Every row gives one point. Any point is a mix of the corners, with weights that add up to 1. It lies inside the corners' shape when no weight is negative. Is each point inside? If not, which corners have a negative weight?

Corners:
(1): [-0.40 -0.28]
(2): [-0.06  0.76]
(3): [ 0.28 -0.11]
Points:
[0.13 0.64] => outside (1)
[-0.05  0.69] => inside
[-0.06  0.68] => inside
[0.05 0.34] => inside
[-0.27 -0.05] => inside
[-0.08  0.51] => inside
[-0.32  0.19] => outside (3)
[-0.18  0.31] => inside

Corners:
(1): [ 0.07 -0.75 -0.03  0.48]
(2): [ 0.15  0.48 -0.16 -0.29]
(3): [-0.12  1.08 -0.52 -0.63]
(4): [ 0.43 -0.46 -0.20  0.09]
(5): [-0.32 -0.69 -0.09  0.04]
Points:
[ 0.22 -0.07 -0.19  0.06] => outside (5)
[-0.17 -0.19 -0.19 -0.10] => inside
[ 0.11  0.40 -0.19 -0.26] => inside
[-0.31  0.56 -0.31 -0.55] => outside (1, 4)
[ 0.22 -0.48 -0.14  0.17] => inside
[ 0.00 -0.55 -0.09  0.27] => inside

Corners:
(1): [-0.48  0.08  0.12  0.31 -0.27 -0.31  0.18 -0.56  0.67]
(2): [ 0.59 -0.01 -0.51  0.45  0.23  0.65  0.64  0.16  0.06]
(3): [ 0.09 -0.53  0.47  0.54  0.09 -0.13  0.62 -0.78  0.07]
(4): [ 0.11  0.65  0.26  0.09 -0.14  0.04  0.75  0.33 -0.15]
(5): [-0.03  0.34 -0.26  0.19  0.71 -0.63 -0.81  0.71 -0.77]
(6): [ 0.44  0.08 -0.14  0.39 -0.24  0.16  0.05  0.19 -0.01]
(7): [ 0.30  0.31  0.02 -0.95  0.29 -0.35  0.37  0.67 -0.32]
(8): [-0.10 -0.09 -0.32 -0.18 -0.32 -0.07  0.24  0.82 -0.31]
(9): [ 0.21  0.15 -0.09  0.20 -0.07 -0.04  0.62 -0.60 -0.11]
(10): [-0.22  0.02 -0.16  0.11 -0.34  1.38 -1.38  0.58 -0.30]
Points:
[ 0.21  0.02 -0.18  0.06 -0.04 -0.18  0.36  0.20 -0.04] => outside (4, 10)
[ 0.19  0.30 -0.26 -0.23  0.07 -0.34  0.18  0.83 -0.30] => outside (3, 9, 10)
[ 0.08 -0.23  0.22  0.36  0.12 -0.09  0.29 -0.32 -0.08] => inside
[ 0.09 -0.13 -0.19  0.39 -0.11  0.37 -0.09  0.09 -0.07] => outside (4, 7)
[ 0.11  0.13 -0.10 -0.10 -0.11  0.00  0.22  0.46 -0.19] => inside
[ 0.37  0.06 -0.14  0.00  0.21  0.20  0.11 -0.03 -0.24] => outside (1, 4, 8)
[ 0.09  0.12 -0.05 -0.11  0.11 -0.04  0.01  0.30 -0.27] => inside

Corners:
(1): [-0.31 -0.31 -0.56  0.08  0.33  0.10  0.06 -0.28  0.04  0.00  0.01 -0.78
 -0.17  0.19]
(2): [ 0.07  0.41 -0.64 -0.64  0.46  0.29  0.17  0.55  0.06 -0.14 -0.80  0.68
 -0.35 -0.38]
(3): [-0.55  0.65 -0.66  0.20  0.31  0.18 -0.02  0.49  0.18 -0.06  0.13 -0.02
 -0.03  0.23]
(4): [-0.24 -0.29 -0.55 -0.30  0.14  0.04 -0.31  0.68 -1.16 -0.26  0.31 -0.75
 -0.17 -0.41]
(5): [-0.16  0.33  0.51  0.57  0.18  0.30  0.02 -0.11 -1.08  0.08 -0.17 -0.24
  0.05  0.43]
(6): [-0.12 -0.04 -0.08 -0.48 -0.03 -0.93  0.07  0.15  0.29 -0.10  0.00 -0.59
 -0.31 -0.49]
(7): [-0.38 -0.32 -0.22  0.31 -0.62  0.05 -0.87  0.45  0.04  0.08 -0.17 -0.79
  0.00  0.07]
(8): [-0.60  0.43 -0.23 -0.13  0.24  0.23  0.49 -0.16  0.16 -0.11  0.13  0.83
  0.46  0.51]
(9): [-0.09  0.40  0.05  0.04  0.05  0.46 -0.31  1.03  0.16 -0.45 -0.12  0.48
  0.16 -0.74]
(10): [-0.27  0.35 -0.22  0.43  0.06  0.29 -0.39 -0.35 -0.16  0.37 -0.37  0.38
 -0.16  0.15]
(11): [ 2.07  0.34 -0.30  0.66  0.26  0.69  0.16  0.46 -0.05  0.07 -0.25  0.21
  0.52 -0.24]
(12): [ 0.20  0.19  0.07 -0.22  0.25  0.15 -0.30 -0.23 -0.02  0.27 -0.05 -0.56
 -0.24  0.10]
(13): [ 0.06 -0.16  0.56  0.35 -0.39  0.24  0.36  0.04 -0.80  0.51  0.17 -0.68
  0.26  0.03]
(14): [-0.20  0.25 -0.32  0.31 -0.68  0.21  0.39 -0.89 -0.12  0.07  0.13 -0.12
  0.14  0.65]
(15): [-0.24  0.46 -0.22  0.67  0.04  0.59  0.21  0.80 -0.02 -0.22  0.34 -0.26
  1.72 -0.19]
Points:
[-0.08  0.11 -0.24  0.10  0.21  0.33  0.30 -0.22 -0.32  0.07  0.00 -0.10
  0.22  0.26] => outside (3, 6, 7, 9)
[-0.11  0.24 -0.21  0.13  0.02  0.18  0.07  0.06 -0.01  0.02 -0.09 -0.09
  0.19  0.04] => outside (4)
[-0.31  0.11 -0.10  0.05 -0.04  0.02 -0.24  0.22 -0.47  0.03 -0.03 -0.41
 -0.11 -0.11] => outside (1, 8, 11)
[-0.04  0.34 -0.29  0.13  0.04  0.25  0.00  0.28  0.01  0.02 -0.01  0.09
  0.24  0.02] => outside (1, 5)
[ 0.32  0.05  0.00  0.10  0.14  0.23 -0.21  0.29 -0.28  0.08 -0.18 -0.33
  0.02 -0.24] => outside (3, 8, 14)
[-0.07  0.30 -0.04  0.07  0.05  0.33 -0.17  0.60  0.01 -0.23 -0.09  0.18
  0.14 -0.38] => inside
[-0.16  0.26 -0.17  0.25  0.04  0.24  0.05  0.07 -0.07  0.05 -0.17  0.09
  0.15  0.06] => outside (4, 12)

Corners:
(1): [ 0.35 -0.15  0.72 -0.12 -0.27  0.47  0.14  0.12 -0.45  0.39 -0.97 -0.46
  0.22  0.07 -0.21  0.80  0.34 -0.49  0.14  0.30]
(2): [-0.28  0.23 -0.24 -0.03  0.42 -0.19 -0.38 -0.99 -0.59 -0.11  0.07  0.07
  0.20  0.11  0.13  0.08 -0.25  0.19 -0.31 -0.05]
(3): [-0.25 -0.54  0.34  0.28  0.05 -0.23  0.47 -0.22  0.38 -0.03  1.01 -0.20
  0.25  0.07  0.84 -0.50 -0.27  0.25  0.39  0.54]
(4): [-0.13 -0.51  0.82  0.10 -0.17 -0.04  0.04 -0.24 -0.33  0.32 -0.99 -0.07
 -0.15  0.57 -0.48 -0.33  0.14 -0.32  0.12 -0.29]
(5): [ 0.44  0.34 -0.44 -0.15 -0.06 -0.31 -0.06  0.75 -0.98  0.40 -0.47 -0.15
  0.37  0.41 -0.38 -1.03  0.01 -0.07  0.18 -0.21]
(6): [ 0.70  0.13  0.13 -0.45  0.51 -0.22 -0.36 -0.10  0.26  0.81 -0.02 -0.43
 -0.15 -0.32 -0.46  0.42 -0.34 -0.59 -0.17  0.36]
(7): [ 0.28  0.49  0.60  0.30  0.56 -0.32  0.16  0.72  0.55  0.49  0.45 -0.55
 -1.23 -0.32  0.16 -0.20  0.25 -0.08 -0.08 -0.31]
(8): [ 0.04 -0.04 -0.57  0.54 -0.71  0.12  0.36 -0.70 -0.24 -0.99 -0.32  0.77
  0.33 -0.99  1.20  0.33 -0.03  0.50  0.03 -0.10]
(9): [-0.60 -0.39  0.00 -0.64 -0.08  0.32 -0.07  0.69 -0.14  0.45 -0.65 -0.20
  0.03 -0.23  1.28 -0.45 -0.41 -0.12  0.49 -0.20]
(10): [ 0.12  0.01 -0.62  0.80 -0.03  0.06 -0.51 -0.28  0.20  0.22 -0.04  0.33
  0.56  0.32 -0.01  0.28 -0.09 -0.46 -0.10 -0.29]
(11): [ 0.47 -0.15  0.57 -0.26 -0.39  0.27 -1.03  0.18  0.11  0.08  0.42 -0.20
 -0.45 -0.09 -0.57  0.28 -0.42  0.40  0.06  0.30]
(12): [-0.56 -0.72 -1.00 -0.41 -0.20  0.01 -0.23  0.57 -0.86  0.65 -0.03  0.44
  0.09  0.10  0.51 -1.07  0.13 -0.47  0.24  0.53]
(13): [-0.04 -0.06  0.72  0.47 -0.38  0.50  0.53 -0.73  0.58 -0.07 -0.47  0.38
 -0.08 -0.25  0.09 -1.03  0.17  0.11  0.19  0.42]
(14): [ 0.14  0.32 -0.13  0.13  0.05 -0.55  0.31  0.54 -0.97 -0.06 -0.13 -0.28
 -0.91 -0.61  0.49 -0.80 -0.97  0.01 -0.04  0.34]
(15): [-0.07  0.10  0.04  0.25 -0.39  0.14  0.58 -0.39  0.14  0.17 -0.11 -0.03
 -0.63 -0.08  1.17  0.00 -0.03 -0.18  0.48 -0.08]
(16): [-0.03  0.08  0.63 -0.40 -0.40 -0.01 -0.16  0.31 -0.38  0.15 -0.13  0.35
 -0.13 -0.17 -0.25  0.74 -0.52 -0.45 -0.61 -0.47]
(17): [-0.02 -0.23  0.51 -0.11  0.10 -0.04 -0.27 -0.24  0.83 -0.05  0.29 -0.22
 -0.10  0.85 -0.25 -0.49  0.04 -0.03 -0.77 -0.03]
(18): [-0.21  0.24 -0.37  0.62  0.09 -0.23  0.13 -0.45 -0.18 -1.11 -0.44  0.21
 -0.27  0.04 -0.16 -0.38  0.65  0.32  0.42  0.20]
(19): [-0.60 -0.14 -0.06  0.44 -0.84  0.02 -0.25  0.06  0.31  0.04 -0.20  0.03
  0.08 -0.05 -0.32  0.03 -0.33  0.51  0.22  0.28]
(20): [ 0.88  0.37  0.33  0.18  0.94 -0.26  0.27  0.08  0.36  0.62  0.02  0.08
 -0.61  0.01 -0.50 -0.17  0.14  0.44 -0.12  0.12]
(21): [-0.18 -0.55 -0.03 -0.05 -0.95  1.02 -0.05  0.42  0.40  0.18 -0.07 -0.49
 -0.45 -0.25 -0.77  0.09 -0.15  0.05  0.32  0.06]
Points:
[ 0.14  0.00  0.30  0.15 -0.23  0.11  0.01  0.25  0.01  0.22 -0.29 -0.12
 -0.48  0.16 -0.43 -0.31 -0.03 -0.13 -0.06  0.02] => outside (2, 3, 6, 8, 9)
[-0.01 -0.17  0.25  0.05 -0.09  0.05  0.04 -0.11 -0.09  0.16 -0.17 -0.12
 -0.04  0.08  0.08 -0.08 -0.04 -0.09  0.08  0.12] => inside
[ 0.08 -0.03  0.16  0.06  0.04  0.02  0.01 -0.02 -0.01  0.23 -0.10 -0.09
 -0.23  0.07  0.04 -0.19 -0.04 -0.19  0.05  0.02] => outside (8, 19)
[ 0.15 -0.02  0.22  0.20 -0.18  0.04  0.01  0.17  0.02  0.26 -0.17 -0.06
 -0.25  0.01 -0.25 -0.33  0.00 -0.06  0.19  0.16] => outside (2, 8, 9, 17)
[ 0.00 -0.04  0.09 -0.09  0.03 -0.09 -0.03  0.07 -0.24  0.12 -0.16 -0.11
 -0.25 -0.02  0.06 -0.13 -0.06 -0.03  0.03  0.07] => outside (10, 13)
[ 0.08  0.01  0.13  0.14 -0.17  0.10 -0.03  0.00  0.01  0.14 -0.18 -0.12
 -0.16 -0.19 -0.01  0.07 -0.17  0.01  0.15  0.01] => outside (12, 17)
[ 0.07 -0.05  0.20  0.12 -0.10  0.04  0.07  0.19 -0.01  0.33 -0.16 -0.10
 -0.22 -0.04 -0.03 -0.39 -0.09 -0.11  0.21  0.14] => outside (2, 8, 17)
[ 0.17 -0.03  0.15 -0.05  0.02 -0.06 -0.12  0.01  0.06  0.24 -0.07 -0.15
 -0.11  0.08 -0.10 -0.18 -0.13 -0.12 -0.08  0.10] => inside
[ 0.01 -0.21  0.46  0.12 -0.52  0.14  0.00  0.16  0.20 -0.18 -0.34 -0.33
 -0.26 -0.29 -0.12 -0.41 -0.13  0.30  0.29  0.33] => outside (2, 10, 12, 15, 16, 20)

Corners:
(1): [-0.06  0.52  0.34  0.63  0.65  0.60 -0.51 -0.76  0.17  0.92 -0.09  0.60
  1.02 -0.38  0.32  0.08  0.03 -0.66 -1.00 -0.42]
(2): [ 0.05  0.27 -0.32  0.43 -0.38 -0.37 -0.53 -0.27 -0.11 -0.16 -0.10  0.45
  0.44  0.26 -0.55 -0.12  0.08  0.23 -0.24  0.82]
(3): [-0.50 -0.66  0.38 -0.17 -0.29 -0.22 -0.23  0.30 -0.07 -0.82  0.69 -0.18
 -1.13  0.21  0.08  0.20 -0.01  0.21  0.67  0.87]
(4): [ 0.07  0.46 -0.03  0.00  0.73  0.05 -0.48 -0.54  0.56  0.16  0.67  0.69
 -0.33 -0.64 -0.05 -0.34 -0.53 -0.40 -1.14 -0.59]
(5): [ 0.50  1.11  0.30  0.26  0.93  0.49 -0.31 -0.23  0.79  0.34  0.25  0.31
 -0.17 -0.90 -0.29  0.09  0.24 -0.91 -0.56 -0.70]
(6): [-0.21  0.35 -0.13 -0.34 -0.17  0.10 -0.04  0.66  0.35 -0.15 -0.36  0.48
  0.57  0.21 -0.24 -0.28 -0.60  0.36 -0.35  0.51]
(7): [ 0.80  0.84 -0.30 -0.22  0.52  0.68 -0.68  0.03  0.78  0.64  0.26  0.32
 -0.20 -0.45  0.10  0.33  0.91  0.16 -0.96 -1.09]
(8): [-0.01 -0.10  0.80 -0.03 -0.11 -0.54  0.23  0.01 -0.67 -0.26  0.13  0.37
 -0.35  0.09 -0.36  0.38 -0.12 -0.11  0.33 -0.11]
(9): [-0.17 -0.37  0.00 -0.19 -0.21 -0.32 -0.58 -0.18  0.28 -0.18  0.08 -0.06
 -0.55  0.44 -0.02 -0.40  0.29 -0.38  0.01  0.74]
(10): [-0.40 -0.14  0.11  0.22 -0.51  0.04 -0.41  0.77 -0.37 -0.78  0.30 -0.39
 -0.13  0.70 -0.20 -0.67  0.28  0.63  0.49  0.22]
(11): [-0.67 -0.68  0.13  0.71  0.35 -0.25  0.96 -0.01 -0.41 -0.02  0.28 -0.20
 -0.13 -0.45 -0.38  0.27 -0.51 -0.19  0.50 -0.02]
(12): [-0.58 -0.58  0.11 -0.03  0.39  0.21  0.08 -0.31 -0.62 -0.25  0.17 -0.08
  0.02 -0.16 -0.21  0.60 -0.33 -0.63 -0.01 -0.20]
(13): [-0.11 -0.28  0.10 -0.33 -0.45  0.15 -0.29 -0.19 -0.36 -0.63  0.27 -0.22
 -1.13 -0.02  0.24 -0.36  0.20 -0.12  0.23  0.53]
(14): [ 0.48  0.64  0.32  0.09  1.06  0.25 -0.13 -0.65  0.98  0.18  0.24  0.18
  0.58 -0.50  0.16  0.15  0.33 -0.47 -1.04 -0.42]
(15): [ 0.26  0.53  0.12  0.35  0.06 -0.18 -0.40 -0.03  0.03 -0.11 -0.79  0.00
 -0.03 -0.12  0.33  0.18 -0.71 -0.39 -0.13  0.18]
(16): [-0.19 -0.53  0.22 -0.06 -0.47 -0.59  0.13  0.56 -0.36 -0.46  0.52 -0.10
 -0.25  0.06  0.18 -0.26 -0.07 -0.61  0.52  0.38]
(17): [ 0.15  0.42 -0.39  0.39  0.22  0.15 -0.08  0.24 -0.13 -0.04 -0.26  0.31
 -0.21  0.68  0.21 -0.23 -0.31  0.26  0.27  0.38]
(18): [ 0.64 -0.36  0.11 -0.01 -0.42  0.28 -0.25  0.11  0.11  0.16  0.33  0.15
  0.20  0.29 -0.10 -0.44 -0.41  0.44 -0.17  0.40]
(19): [-0.40  0.26  0.16  0.45 -0.11 -0.22  0.73 -0.25 -0.21  0.43  0.45 -0.23
 -0.25 -0.24 -0.03  0.49 -0.58 -0.29  0.00 -0.09]
(20): [-0.30 -0.73  0.18  0.79  0.27  0.06  0.24  0.11 -0.47 -0.35  0.11  0.34
 -0.08 -0.01 -0.30  0.19 -0.33 -0.46 -0.68 -0.05]
(21): [ 0.27 -0.51  0.10 -0.26  0.28 -0.41 -0.65  0.32 -0.64 -0.37  0.02 -0.76
 -0.81  0.18 -0.04  0.04  0.58 -0.01  0.59  1.20]
Points:
[ 0.10  0.11  0.19  0.21  0.28  0.01 -0.10 -0.19 -0.01  0.00  0.17  0.09
 -0.08 -0.13 -0.04  0.04 -0.01 -0.28 -0.27 -0.08] => outside (3, 6)
[ 0.05  0.11  0.09 -0.12 -0.15  0.01 -0.28  0.00  0.07 -0.24  0.16  0.05
 -0.31  0.10  0.00 -0.13 -0.07 -0.08 -0.05  0.19] => outside (1, 11, 20, 21)
[-0.07  0.05  0.12  0.24  0.07  0.07 -0.22  0.13 -0.05 -0.19  0.15  0.05
 -0.09  0.06 -0.09 -0.13 -0.02 -0.07 -0.13  0.03] => inside
[ 0.06  0.08  0.11  0.20  0.11  0.04 -0.30 -0.12  0.01  0.05  0.03  0.15
  0.04 -0.02  0.00 -0.04 -0.11 -0.17 -0.23  0.19] => inside
[ 0.05 -0.11 -0.09 -0.04  0.06  0.07 -0.34  0.12  0.04 -0.34  0.24  0.02
 -0.42  0.13 -0.06 -0.27  0.10  0.02  0.01  0.37] => outside (1, 8, 15, 19)
[ 0.03  0.12  0.16  0.11  0.22  0.00 -0.23 -0.16  0.12 -0.03  0.19  0.18
 -0.07 -0.11 -0.05 -0.05 -0.02 -0.26 -0.30  0.03] => inside
[ 0.17  0.20  0.05  0.12 -0.09  0.03 -0.41  0.19 -0.08 -0.05  0.06  0.22
 -0.02  0.12 -0.06 -0.18 -0.06  0.09 -0.18  0.31] => outside (9, 11, 12, 14)
[-0.22  0.04  0.38  0.06  0.09 -0.09 -0.08 -0.06 -0.08 -0.22  0.22  0.17
 -0.26  0.00  0.05  0.04 -0.18 -0.36 -0.10  0.00] => outside (2, 7, 11, 18, 21)
[-0.10 -0.01  0.18  0.25  0.13  0.07 -0.08  0.21 -0.19 -0.05 -0.11 -0.10
 -0.18  0.11 -0.10  0.18 -0.14 -0.05  0.20  0.16] => outside (2, 4, 13, 14, 16)
